Rows are points. Each copy is the shape, with its points in the same order, stretched, turned, moved and blurred by noise. Is it also mirrored, or only turned?

Shape (6 x 3):
[[ 31  37  16]
 [-16  16 -17]
 [ 10  -2  20]
 [-16  41 -41]
 [ 63 -67  88]
 [ 36  15 -34]]
Copy 1 (6 x 3):
[[-26  18  53]
 [-21  -9  -8]
 [ 13   0  31]
 [-61  -1 -19]
 [117  31  89]
 [-31  59   8]]
Copy 1 is: only turned
Copy 2 (6 x 3):
[[  2  71  -3]
 [  9  11  -8]
 [-18  21   5]
 [ 43  16 -16]
 [-89  33  40]
 [ 25  40  46]]
Copy 2 is: only turned

Shape (10 x 6):
[[ 44 -61  14  -8  15  29]
 [ 17 -37  34  50  23  27]
 [  1  58  -8   7  15 -43]
 [ 43   3 -22  55  32  29]
 [ -6 -17 -29 -30  -2 -46]
 [ 27 -44   9 -18 -36  18]
 [-39   9 -37 -23 -39 -28]
 [-18 -65  -2 -42  -4  46]
 [-32  27 -21 -58 -27 -12]
 [-10  39 -18 -17   2 -33]]
Copy 1 (10 x 6):
[[  7 -29  51 -28  37  40]
 [ -2 -18  38  45  24  52]
 [ 14  41 -21  40 -24 -37]
 [ 33 -64  10  23   1  -8]
 [-27  20 -24 -25  27 -17]
 [ -1 -26  15 -58  13  47]
 [-40   5 -41 -26 -16  -9]
 [-54 -26  57 -38  22  32]
 [-37  32  -1 -25 -31 -20]
 [ -8  34 -14   3 -21 -32]]
Copy 1 is: mirrored
Copy 2 (10 x 6):
[[ -9 -15  20  -3  38 -31]
 [ 49  -8  18   5  76 -17]
 [ 20  48 -14 -12 -18  24]
 [ 37   5  48 -28  27   1]
 [-20   9 -13   9 -61   3]
 [-34 -25  -2   0  13   3]
 [-11 -12 -38  -6 -60  31]
 [ -7 -46 -30 -18  23 -40]
 [-25   4 -59 -29 -36  11]
 [  0  29 -24 -20 -34  18]]
Copy 2 is: only turned
Copy 3 (10 x 6):
[[  48   52  -54  -38   17  -36]
 [   6  108    4  -17   29  -37]
 [  -5  -31   65  -10  -18   47]
 [  20  100   22  -15  -17    4]
 [   4  -62   -4  -37  -29   -2]
 [  47    5  -58    9    5  -58]
 [ -10  -64  -24   20  -27  -16]
 [  25   31 -121  -31   32  -35]
 [   8  -79  -54    5    0   19]
 [   3  -45   19   -8  -15   35]]
Copy 3 is: only turned
Copy 4 (10 x 6):
[[-24 -35  24  -3 -92 -12]
 [-46 -34  -2 -15 -34 -29]
 [ 11  35 -57  14  15   8]
 [-42  23  10 -28 -37 -27]
 [ 26  -4 -20  56  -6  20]
 [  4 -35  40   0 -33  27]
 [ 45   8  16  37  58  36]
 [ 29 -50  43  12 -32  -4]
 [ 76   4   2  17  23  31]
 [ 33  23 -37  28  10  13]]
Copy 4 is: only turned
